Each row is a point. Each copy is the shape, with its points in the same order, turned, moved and blurred by noise. Say if it was mirrored as well.
In the rows, zero is written as 128.

Shape:
[[177  91]
 [133 110]
 [144 184]
 [ 77  85]
 [142 153]
 [ 67 146]
 [109 200]]
Copy 1 (7 x 2):
[[184 112]
 [132 116]
 [118 184]
 [ 90  69]
 [126 154]
 [ 62 120]
 [ 77 188]]
Copy 1 is: only turned
Copy 2, 7 rows:
[[180  81]
 [144 111]
 [190 178]
 [ 82 115]
 [167 148]
 [101 171]
 [162 205]]
Copy 2 is: only turned
Copy 3 (7 x 2):
[[107  82]
 [126 121]
 [ 78 173]
 [183 141]
 [ 95 144]
 [161 196]
 [ 96 215]]
Copy 3 is: mirrored

Shape, 9 rows:
[[ 67  64  33]
 [129 125 132]
 [129  47 138]
 [192 172  66]
 [ 82 142  97]
 [ 96 116 124]
 [132  96 115]
 [175 179 108]
 [118  85 156]]
Copy 1:
[[211 218 177]
 [129 126 139]
 [193 103 193]
 [165 131  38]
 [125 186 141]
 [129 151 156]
 [161 129 149]
 [121 125  62]
 [138 101 185]]
Copy 1 is: mirrored
Copy 2, 9 rows:
[[114 101 244]
 [127 130 116]
 [161  62 138]
 [169 217 136]
 [ 84 141 156]
 [106 114 136]
 [147 114 141]
 [147 197 102]
 [134  81 113]]
Copy 2 is: mirrored

Shape, 10 rows:
[[161  99 125 145]
 [ 85 161 122 138]
 [ 77 164  54  71]
 [142 100  71 180]
 [140 168 154 114]
 [179  70 134 171]
 [ 71 168  97  90]
 [120 197  65  87]
 [123 167 124 136]
 [166  57 155 166]]
Copy 1, 10 rows:
[[169  95 106 132]
 [ 74 125 106 117]
 [ 54 131  22  97]
 [153 123  69 187]
 [128 144 121  79]
 [202  81 110 149]
 [ 60 129  61  84]
 [ 96 166  32  73]
 [112 140 114 113]
 [183  67 132 148]]
Copy 1 is: only turned
Copy 2, 10 rows:
[[154 135 123 177]
 [ 76 177 131 137]
 [100 167  74  51]
 [128 151  56 186]
 [126 152 167 139]
 [172 103 118 219]
 [ 77 156 114  81]
 [116 209 116  73]
 [119 182 131 136]
 [159  84 124 222]]
Copy 2 is: only turned
Copy 3, 10 rows:
[[156  89 100 114]
 [ 81 148 133 114]
 [121 164 222 106]
 [152  94 120 170]
 [112 141  95  75]
 [164  51  69 125]
 [ 90 159 183  93]
 [139 197 186 104]
 [113 148 109 107]
 [138  42  63 104]]
Copy 3 is: mirrored

Shape:
[[131  96 112 126 186 104]
 [130 154  75 116 162 135]
 [170 134 158  55 182 116]
 [ 94 134  84 152  96 120]
 [187 130 119 184 193 202]
 [125 134 177 164 152 116]
 [108 132  68 137  17  90]
 [ 96 105 124 108  95 159]
 [161  95 147 228 141 164]
 [ 96 189 158 116  58  92]]
Copy 1:
[[128 105 135 116 161  68]
 [141 175 103 120 162  96]
 [194 141 200  91 150  87]
 [ 89 164  95 156 107  98]
 [208  96  76 168 188 126]
 [135 111 169 192 143  97]
 [ 83 199  87 155  26  77]
 [107 136 122 125  88 144]
 [161  65  80 218 137 108]
 [109 204 180 190  76 104]]
Copy 1 is: only turned
Copy 2:
[[145  84 133 132 172 107]
 [163 122  95 108 169 146]
 [198 122 204 102 172 123]
 [125 147  67 142 120 117]
 [227  65 108 191 176 184]
 [167 138 153 207 158 112]
 [132 174  53 121  52  85]
 [126 125 135 141  93 162]
 [189  75  99 247 132 131]
 [152 228 130 154 102 100]]
Copy 2 is: only turned
Copy 3:
[[120 115 151 142 177  57]
 [120 176 132 148 140  85]
 [166 146 194  70 154  61]
 [ 97 117  93 165 105 114]
 [173 157 192 196 191 150]
 [135  94 148 110 180 148]
 [113  95  53 163  37 105]
 [ 90 108 169 147  90 114]
 [159  75 157 206 176 169]
 [113 107  86  72  77 151]]
Copy 3 is: mirrored

Shape, 14 rows:
[[148  74  87 112 160 194  59  62]
 [202  96 142 186 155 199  93 112]
 [101  73 135 115 144 139 166 167]
 [160 139 180 211  90 180 125  81]
 [154 189 202 177 191 101 104 136]
 [116 160 154  89 104 119 137 173]
 [159 135 139 145  89  75 152 172]
 [105 106  51  83 142 120 170 147]
 [146 150 151 124  56 104 138 188]
 [110  75  65  86 175 138 119 137]
 [ 68 104  53 103 144 103 134 147]
 [200  74 190 164 134 162 109  37]
 [131 134 110 114 102  80 172 184]
 [130 126  73  74 133 138 193 147]]
Copy 1, 14 rows:
[[159  93 124 119 118 142  25  42]
 [189 162 157 185 107 164  46  98]
 [148  75 119 136 145 175 139 163]
 [136 170 197 190  53 186 109  94]
 [133 167 228 163 140  79 126 152]
 [120 137 143  79 112 145 161 168]
 [167 149 124 135  89 121 195 160]
 [142  83  71  93 175 155 164 104]
 [140 166 116 103  66 145 181 176]
 [149  68  82 105 175 138 101 105]
 [104  71  68 108 163 127 154 106]
 [204 104 211 179  56 152  73  72]
 [153 130 103 111 124 138 208 161]
 [159 110  99  78 172 186 177 106]]
Copy 1 is: only turned
Copy 2, 14 rows:
[[184  57  81 152 122  58  58  49]
 [230 102  74 171 124 118 113 110]
 [105  41 119 122 167 153 112 128]
 [202 115 134 153  90  99 184 130]
 [150 186 142 167 169  89 101 201]
 [112 109 157  62 146 143 100 146]
 [125 133 181 128 148 192 119 122]
 [ 59  80 104  99 164 149  85  60]
 [135 122 185  78 118 185 111 138]
 [ 90  55  91 131 161 128  44  69]
 [ 36  72 116 123 128 137  62  81]
 [232  75 147 188 159  69 152  94]
 [ 85 117 166  99 156 196 105 109]
 [ 84  93 107  71 174 152 114  59]]
Copy 2 is: mirrored
Copy 3, 14 rows:
[[117  88  71  91 131 176  34 130]
 [155  96  96 199 136 157  70 127]
 [ 80  86 130 111 130 117 176 126]
 [150 112 124 207  46 133  85  75]
 [175 193 181 163 147 111 122  71]
 [147 135 170  92  84 110 181 139]
 [172 121 131 133  92  50 179 128]
 [ 99 119  64  56 121 118 190 147]
 [169 119 161 127  53  68 177 158]
 [ 90 104  77  60 161 131 134 147]
 [ 69 138  79  50 118  90 157 139]
 [175  50 112 169 115 147  58  52]
 [147 127 117  99  95  63 208 141]
 [125 111  70  70 105 142 207 140]]
Copy 3 is: only turned

Shape (14 x 9):
[[110 168 111  71  66 151 165 140 101]
 [ 41 128 122 192 161 120  90 202  84]
 [132 101  80  99 132 138 119 164 138]
 [115 143  92 118 106 148 151 115 131]
 [173 162 104  57  95 117 166 151  64]
 [ 38 125 153 180 133 156 133 190  88]
 [118 150 162 144 153 203  17  94 141]
 [128  83  98 121 117 106 165 117 118]
 [ 99 154 133  91 147 179 176 101 151]
 [115  90 132  39 116 125 133 126 143]
 [131 110 158 176 184 156  25 179 237]
 [166 141  95  49 151 144 161 144  69]
 [191 114 200 126 142 193  78 101 192]
 [129 147 117  75 131  69 162 119 129]]
Copy 1, 14 rows:
[[150 194 109 100 110 116 164 183  71]
 [ 65  82  84 142 131  80 106 193 164]
 [179 142  65 100 135 149 112 154 151]
 [142 158  84 117 114 153 162 140 109]
 [205 176 110  96 169 108 149 167  53]
 [ 71  69 119 116  94 113 136 221 144]
 [ 72 147 138 128 125 194  10 105 119]
 [172 114  88  84 126 127 180 111 131]
 [108 176 144 125 134 194 170 157 131]
 [166 173 113  30 143 142 128 141 133]
 [126 118 129 165 107 176  19 123 249]
 [189 174  98  89 205 159 146 187  82]
 [159 128 194 125 122 212  48 111 152]
 [157 178 123 103 160  98 178 121 131]]
Copy 1 is: only turned
Copy 2:
[[130 164 101  38  98 130 173 167 136]
 [ 18 120  88 153 135  82  87 196 123]
 [120 115 110 108 141 135 133 170 195]
 [113 134  94 105 110 133 151 127 148]
 [198 144 109  69 126 102 157 188 136]
 [ 15 123 117 135 111 104 132 208 106]
 [ 58 143 164 110 155 198  49 108  92]
 [132  95 133 124 100  94 164 138 170]
 [ 94 145 132  86 149 154 218 110 134]
 [119 134 173  69 142 124 148 140 203]
 [ 50 182 169 214 178 189  43 143 177]
 [179 109 117  69 182 110 173 176 142]
 [130 154 237 161 144 216 107 119 122]
 [145 156 134  94 126  66 166 126 168]]
Copy 2 is: only turned
Copy 3:
[[118 144  79  83  68 110 182 156 151]
 [ 37 126 131 154 187 103 111 160  66]
 [106 102 168 122  80 144 124 163 138]
 [115 139 118 146  66 125 161 144 136]
 [150 142 127  35  54  95 165 149 117]
 [ 65 126  98 153 193 121 159 169  86]
 [158 133  66 185 133 176  36 123 114]
 [126  84 161 143  71 111 179 133 112]
 [136 159 112 144 104 167 180 102 163]
 [135  65 129  94  88 148 149 118 176]
 [143 112 174 224 181 150  18 166 172]
 [143 145 153  46  67 150 158 126 107]
 [240 111 120 187 130 170  83 139 161]
 [128 117 154  99  79  78 160  89 153]]
Copy 3 is: mirrored

Shape, 17 rows:
[[143 107 177  85 148 123  42 150 137 122  50]
 [161 166 120  79 145 115 127 113 185 160  96]
 [193 113 170  95 123 155 124 206 122 104  91]
 [211 179 153 102 106 101  50 117 125 107 107]
 [148  90 158 139 126 103 169  78  98  97 101]
 [101 100 192 128 138 167 121  93 133 130 115]
 [ 71  47 152  83 137 143 162 130  99 130 129]
 [136 111 112  59  96  33 163 116 125 149 125]
 [154  97 130 112 160  86 165  52 158 172 152]
 [157  78 156 142 118 124 176 147  95 180 162]
 [224 171 116  60  75 144 160  64  73 115 133]
 [105 132  70  85 139 140 146  90 110 172 150]
 [153 206 152 144 196 158 129  84  94 122 167]
 [118 105 117 172  97 157  81 128 195  54 136]
 [143  93 110 116 136 127 189 173 141 128  81]
 [127 121 120 101  50 122 161 178 125 101 130]
 [110 167 133 194 152  92 103 129 105 189  85]]
Copy 1:
[[168 148 214  63 125 103  97 125 123 159 186]
 [216 140 117 135 152 123 137 104 162 171 139]
 [173 100 187  93  82 118 176 126  72 166 164]
 [249 139 195 123  73 153  81 109 135 122 158]
 [152  99 179 155 141  89  75 104  85 118  85]
 [107 127 197 167 172 142 112 112  92 161 136]
 [ 61  78 137 103 159 139 105 150  88 166  97]
 [172  85  85 127 121  98  86 166 159 140  68]
 [183  79  95 171 202 114  76 100 119 140 117]
 [124  76 108 181 111 110 118 148  53 144 136]
 [242 128 137 156  69 153  87  84  71 180  40]
 [128 143  61 142 155 165 110 101 110 150  90]
 [195 182 154 196 162 188 115 122  44  95 117]
 [126  82 192 122 107 172 135  41 137  72 163]
 [135  99 124  98 124  76 179 118  96 125 117]
 [138  66 134 123  61 135 147 145 133 131  80]
 [125 198 135 190 113  90 105 144 133 106 159]]
Copy 1 is: mirrored
Copy 2, 17 rows:
[[159 219 147 148 103 183 164 136 150  98  74]
 [177 195 101 139 143 113 142  85 157 161 140]
 [185 174 102 104  73 103 146 171 164  73  91]
 [176 204 131 174  78 105 179  79 104  74 135]
 [126  95 113 104 139 131 180  72 177  68 108]
 [157 112 162 107 121 191 128 106 170 109 131]
 [124  94  97  64 143 196 169 161 170 117 132]
 [106 144  57 118 131 111 235 102 147 160 141]
 [179  97 101 135 180 138 195  62 190 148 165]
 [187  51 102 108 119 115 185 148 158 121 125]
 [185 144  38  91  88  98 167  32  97  63 172]
 [163 117  71 110 185 158 148 111  97 147 177]
 [211 135 185  88 175 103 140  70 105  82 184]
 [101 139 145 197 125 136  83 140 176  60 168]
 [144 128  69  98 155  98 134 152 181 118  90]
 [ 98 121  72 109  83  93 137 161 135 113 140]
 [160 111 180 158 177 112 154 103  90 147  68]]
Copy 2 is: mirrored
Copy 3, 17 rows:
[[171 104 136  62 119 102  89 140 129  69  75]
 [159 202 117  92  70  72 111 100 130 138 109]
 [181 126 136 115 112 105 160 188  73  96 116]
 [147 150 117 142  99  79  89  83  78  41 109]
 [162 112 120 151 118 139 186  73 163 130 119]
 [152 133 163 109 101 183 121 117 168 126 122]
 [158 108 154  52 138 182 180 110 142 176 142]
 [164 123 112  67  85  75 177  29  98 165 143]
 [197 173 114 128 107 120 125  36 164 189 147]
 [183 115 147 149 111 155 155 103  83 204 142]
 [158 217 120 153 102 134 201  36  57  80 110]
 [114 198 126  81 133 144 140  62 107 192 120]
 [109 211 195 186 150 121 109  89 138 123 137]
 [ 91 124  49 120 101 160  97 155 152  95 175]
 [156 136 101 104 106  98 191 155 125 183 113]
 [112 116 105  93  70 130 193 126  68 137 158]
 [ 92 108 158 151 100  91  79  94 135 184  67]]
Copy 3 is: only turned

Shape, 17 rows:
[[147 117 122 118 125 124  98 119 117 130 111 136]
 [128 195 130 134 133 116 103 123 117 121 109 120]
 [151 106 129 170 133 117 102  66 122 137 104 126]
 [153 115 131 121 119 114 119 124 157 128  98 160]
 [112 129 129 115 116 120 127 122 115 139 105 142]
 [148 175 125 120 156 156 124 123 155 140 182 147]
 [142 105 138 172 116 123 122 120 137 131 107 139]
 [148 104 118 112 163 151 122 106 175 109 121 129]
 [131 107 136 144 117 121 120 115 118   7 105 121]
 [133 123 129 114 172 160 120 123 114 133 107 122]
 [152 169 125 117 113 115 142 116 137 136 109 126]
 [140 142 125 132 122 114 138 114 116 102 145 173]
 [150 108 138 135 120 121 118 109 122 125 111 113]
 [150 132 130 130 116 140 113 120 113 126 110 135]
 [128 137  80 120 113 206 117  77 122 135 112 143]
 [151 113  13 116 148 117 125 128 131 140 109 120]
 [131 110 116 113 104 117 114 110 167 145 108 124]]
Copy 1, 17 rows:
[[124 132 116 110 113 147 119 117 148 133 132 128]
 [122 162 134 100 136 105 103  90 129 106 149 163]
 [134 112  86 135 112 123 117  85 187 149 120 154]
 [134 109 125 103 145 134 107 138 144 155 119 130]
 [103 129 124 120 108 118 111 132 125 141 139 141]
 [196 148 144 135 142 117 132 110 110 128 180 130]
 [122 113 130 144 133 123 118 105 162 155 103 140]
 [145  98 115 106 156 149 153 107 143 165 167 125]
 [ 90  93 137 107 157 169 182 109 150 109 108 208]
 [121 131 118 114 113 149 135  79 114 161 162 131]
 [131 159 109 107 149 100 116 128 122 137 134 147]
 [150 118 124 141 131 136 119 139 117 115 128 170]
 [119 128 109 118 119 127 142 107 153 143 113 136]
 [127 147 125 119 117 140 124 114 141 144 125 146]
 [131 170 115 142 112 159 129 131 165 185 197 170]
 [ 95 149  65 152 175 177 106 126 147 127 180  96]
 [116 119 115 109 138 111 125 143 167 154 145 111]]
Copy 1 is: only turned
Copy 2:
[[130 131 141 133 121 152  92 129 105 139 132 114]
 [143 160 143 144  96 140 131 163 108  84 118 115]
 [103 172 128 112  84 141  96 104 103 155 143  98]
 [119 125 124 124 106 163  63 135 132 127 118 133]
 [128 139 134 144 122 124  94 133 116 124 137 148]
 [134 148 110 103 153 181 142 141 153  78 133  95]
 [ 95 144 143 118  88 153 100 119 137 149 132 133]
 [105 115 104  97 136 145  89 133 136 128 101  81]
 [128  73 169 101  59  97 120  92 121 116  79 114]
 [110 150 143 126 160 121 104 137 117 124 108  94]
 [151 156 115 116 107 148 109 157 122 114 113 141]
 [148 135 131 124 110 159 116  92 142 104 124 134]
 [126 141 143 109 104 135  99 131 115 153 132 119]
 [127 140 150 115 120 151 106 133 105 129 123 129]
 [ 83 137  98 106 161 151 131 112  59 116 109 138]
 [134 123  72 179 139 156 130 129 104 185  85 105]
 [116 115  99 119 113 145  77 153 118 143 144 130]]
Copy 2 is: only turned
Copy 3 (17 x 12):
[[160 121 119 136 120 140 121 141 117 128 135 110]
 [129 188 130 137 117 144  98 139 124 104 110 140]
 [175 148 130 143 113 134 166 121  98 172 120 146]
 [155 121 158 118 129 136 112 141 131 162 139 114]
 [135 118 154 119 117 140 122 137 127 113 116 129]
 [106 142 112 134 155 124  83 134  78 125 174 152]
 [137 135 145 145 134 154 156 135 127 165 131 121]
 [148 113 127 113 170 102 114 122  89 174 128 111]
 [180 157 164 189 161 111 143  71 128 119 113  68]
 [135 120 112 137 148 119 121 157  97 129 103 121]
 [130 160 148 102 122 120 117 141 123 118 148 132]
 [145 131 170 152 152 133 119 127 118 112 170 137]
 [146 137 131 136 108 125 148 125 118 141 128 114]
 [151 136 133 138 117 143 132 138 107 127 132 111]
 [163 126 117  80 143 167 137 119  42  97 129 127]
 [180 112  77  71 179 126 140 136 160 120 146 148]
 [141 110 133  92 114 132 116 105 131 160 129 120]]
Copy 3 is: only turned
Copy 4 (17 x 12):
[[130 142 115 133 141 119 114 112 125 117 119 109]
 [118 164 146 116  76 115 122 117 135 106 121 140]
 [143 143 170 145 153 101 140 103 107  95 118  78]
 [147 126  92 131 137  89 138 127 108 114 115 115]
 [129 125 123 141 115 123 116 116 105 140 108 127]
 [153 181 133 154 137  93 116 140 136 115 148 195]
 [151 108 145 140 139 105 139 139 120 107 120 101]
 [139 149 109 133 182 112 165 117 108 100 125 155]
 [178  99 115  94 119 185 162  85 118  62 143 119]
 [112 156 133 132 161 141 121 130 110 105  98 149]
 [135 166 116 144  91 111 143 137 111 126 124 127]
 [174 135 120 142 110 118 103 119  98 102 146 140]
 [148 141 134 131 143 130 141 125 121 121 116  98]
 [139 142 122 145 126 127 118 125 130 107 112 114]
 [107 146 123 220 144 132 130  91 126  89 113 146]
 [ 58 151  99 160 156 125 133 130  84 110 193 111]
 [127 130 108 147 141  96 161 110 119 146 124 114]]
Copy 4 is: only turned

Shape (15 x 12):
[[105 168 132 168 106  90 104  70 164 145  60 105]
 [141 168 127 150 159 137 146 162 135  80 125 140]
 [108 125 199  95  29 140 109 149  84  73 233 140]
 [ 73 130 104 224 185 125 127 115 122 176 124 123]
 [190 117 165 120 109 140 142 195  81 174 138 123]
 [143 156 178 102 162 178 114  74 145 104 140 100]
 [ 85 120 143 114 109 120 167 122 177 147 212 104]
 [131  69 136 157 149 107  94 152 160 164 106  65]
 [152 144 144  81 164 112  52 192 123 175 145 197]
 [110 139 192 107  94 111 135 179  98 190 127 170]
 [100 108 169  99 201 109 126  69 132 183  84 180]
 [143 116 149 145  57 124 138 146 134 180 186  75]
 [115 158  93  88 198 129 172 136  79 139 130 115]
 [ 82  50  92 204  84 164  67 110 143 143 156 246]
 [116 125 135 135 110 201 110 157 142 114 130  79]]
Copy 1, 15 rows:
[[125 138 123 161 128  96 157 155 165 118   8 144]
 [189 162 126 141 161 148 179 116 126 104 131 135]
 [125 191 188 137  62  95 111 141 149   7 213 158]
 [112 152 102 178 196 122  98 109 147 175  87  96]
 [197 146 166  79 155  35 133 129 139 116 172 121]
 [146 139 154 107  81 136 161  77 121  77  86  78]
 [ 56 154 136 135 111 101 171 156 117 101 169  95]
 [133 122 168 127 149  87 160 147 214 172 107  75]
 [134 144 193  77 228  79 164  59 176  71 139 155]
 [138 160 198 125 189  30 125 143 119  71 134 138]
 [107  74 189 164 184  74 157  59 105 110  57 102]
 [111 161 128  92 102  44 127 177 163 119 161 111]
 [148 159 164 127 152 111 171  66  71 179 131 144]
 [ 82  51 122 161 198 151  40 133 195  67 151 168]
 [155 157 167  83 114 160 122 159 149 121 128 100]]
Copy 1 is: mirrored
Copy 2, 15 rows:
[[ 56 157 123 127 104 170 153  87 101 162  84  47]
 [162 177 155 122 160 129 120 107  98 122 124 123]
 [135  89 115 177 138  85 123 212 179  31 129 123]
 [ 94 137 137 172 126  77 167  53  44 193 119 112]
 [157  90 106 138 129 131  50 168 101 164 122 149]
 [107 116 136 109 114 166 122  74 132  85 187 124]
 [129 143 144 193  74  89 147 138 165 140 180 104]
 [ 63 126 130 155 142 121  77  86 147 215 118 127]
 [105 197  45 157 119 114  38 131  78 113 126 174]
 [101 130  90 147 104 123  96 212  73 144 128 140]
 [ 52 166  91  88  55 136 142  86  72 156 151 181]
 [134  75 123 198  99 115  91 153 150 163 126  81]
 [159 157 115  66 116  65 111 101  81 153 182 118]
 [107 140  32 237 138 104 219 100 121 139  60 190]
 [130 109 113 159 191 139 123 108 145 148 169 103]]
Copy 2 is: only turned

Shape:
[[151 137  45 104 149  49 156 145 158 146 170 119]
 [136 100 138  94 104 174  70 112 139 176  76  78]
 [151  66 105  67 176 137 138 172 136  95 117 165]
 [115 131 150 164  91 187 101  93 154 162 167  47]
 [ 76 153 163 175  96 101 165 110 109 141 160 114]
 [153 120 150 148 104 123 102 161 123 137  84  91]
 [167 117  84  83 127  72 171 193 160  51 153 166]
 [174  65  70 101 174 109 140 149 102  90 134 182]
 [159  81 115 103 194 130 147 126 140 126  53 154]
 [136 183 113 187  73  83 158  85 124 103 189 182]
 [104 139 180 119 120 139 108  82  72 150 123  46]
 [230 164 111  90 134  81 151 135 165 158 207 118]
 [147 134  88 111 181 150  88 198 102  88 100 165]
 [115 128 192 107 119 123  39  94 155 149 126  75]
 [132 117 119  58 101 129  82 151 132 174 123 127]
 [115 220 104 143  69  94 194  71 120  73 169 121]
 [127 141 183 115  95 173 109 130 117 186 126  97]
 [ 98 197 164 152 115 151 127 109 161 158 160 114]]
Copy 1:
[[ 77 154  96 104 145  67 166 145  86 186 163 129]
 [168 146  82  88 102 162  66  49 159 133 131 138]
 [152 161 124  50 189 144 168 139 121 109 114 157]
 [103 109 114 154  81 166  71  65 170 123 206 163]
 [ 79 111 151 191 110 111  83 113  90  90 147 145]
 [170 127  85 134 121 140  68 129 123 114 144 114]
 [128 180 137  73 149  93 177 221  91 121 150 139]
 [143 173  98  63 210 111 184 132  82  94 149 139]
 [156 135  89  77 178 139 166 101 132 101  85  94]
 [ 79 189 133 199 106  63 139 133  88  61 198 132]
 [109 121 150 139 124 176  29  56 107 120 156 104]
 [137 188 141 157 129 108 183 134 112 212 205 114]
 [132 198  64  90 211 159 113 167 125 101 118 145]
 [143 148 152 126 128 124  32  65 190 138 157 126]
 [155 187 109  92 119 125  85  90 120 165 127 174]
 [ 32 187 156 166  62 105 125 150  74  77 188  89]
 [153 151 124 162 101 179  66  72 134 133 133 157]
 [ 75 159 135 200  95 142  94 102 165 118 145 147]]
Copy 1 is: only turned
Copy 2, 18 rows:
[[197 111 112 111 154  45 150 136 177 152  99 142]
 [127 119 111 100 129 186  93 113 125  76  53  56]
 [164 148 153  71 188 128 144 163 120  73  88 180]
 [110  89 101 128 110 203 125 124 194 121 142  43]
 [ 73  95 120 171 104 123 133 143 140 160 159 118]
 [136 139 111 136 115 166 124 177 115 122  65  97]
 [210 173 126 109 132  74 164 183 134 101 124 206]
 [200 104 147  87 195 122 168 160  99 101  91 199]
 [156 145 178 110 184 146 144 115 107 102  31 165]
 [160  61 103 175  75 120 140 127 146 171 173 194]
 [ 98 111 103 159 149 163 116 112  92 118 133  33]
 [249 121 142 123 143  94  81 147 180 158 143 126]
 [157 152  76  69 183 164 141 162  97 134  73 191]
 [115 122  77 174 151 167  67 126 149  67  98  69]
 [145 109  97  76 129 118  67 140 125  82  85 110]
 [155 116  94 168  60 101 178  83 129 169 203 144]
 [101 112 127 110 112 182  68 136 126 128 119  72]
 [ 98 125  99 142 108 170  90 104 182 158 148 118]]
Copy 2 is: only turned
Copy 3 (18 x 12):
[[139 167  99  54 110  69  82 118 182 174 121 106]
 [161 102 196 101  57 171 137 148  82 110  61  98]
 [139 113 104  47 158  61 123 174  92 106  59 130]
 [133  71 199 157  70 154 155 136 159 124 136  84]
 [116 105 163 164 118 105 148  58 151 154 133 162]
 [156 149 177 131  78 117 142 157  89 121 105 153]
 [135 151  90  35 142  36 109 160 161 107 121 190]
 [174 118  66  55 157  45 120 155  83 122  96 129]
 [195 152 118  92 170 100 131 141  91 102  29 114]
 [160 103 100 129 141 129 131  80 177 166 197 191]
 [125  99 200 142  78 139 124  67  85  95 126  94]
 [179 147 185  24 134  83  97 145 177 160 191 107]
 [110 156  87  95 156 109 122 202  57 116 107 136]
 [147  86 226 137  84 159  62 135 108 111  96 130]
 [120 112 163  47  80 137 118 147  92 156  87 137]
 [121 127 102 113 123 143 136  41 204  99 201 173]
 [127 101 219 110 102 158 165 122  97 142 106 120]
 [110 106 190 141 145 174 136 114 166 147 138 129]]
Copy 3 is: only turned
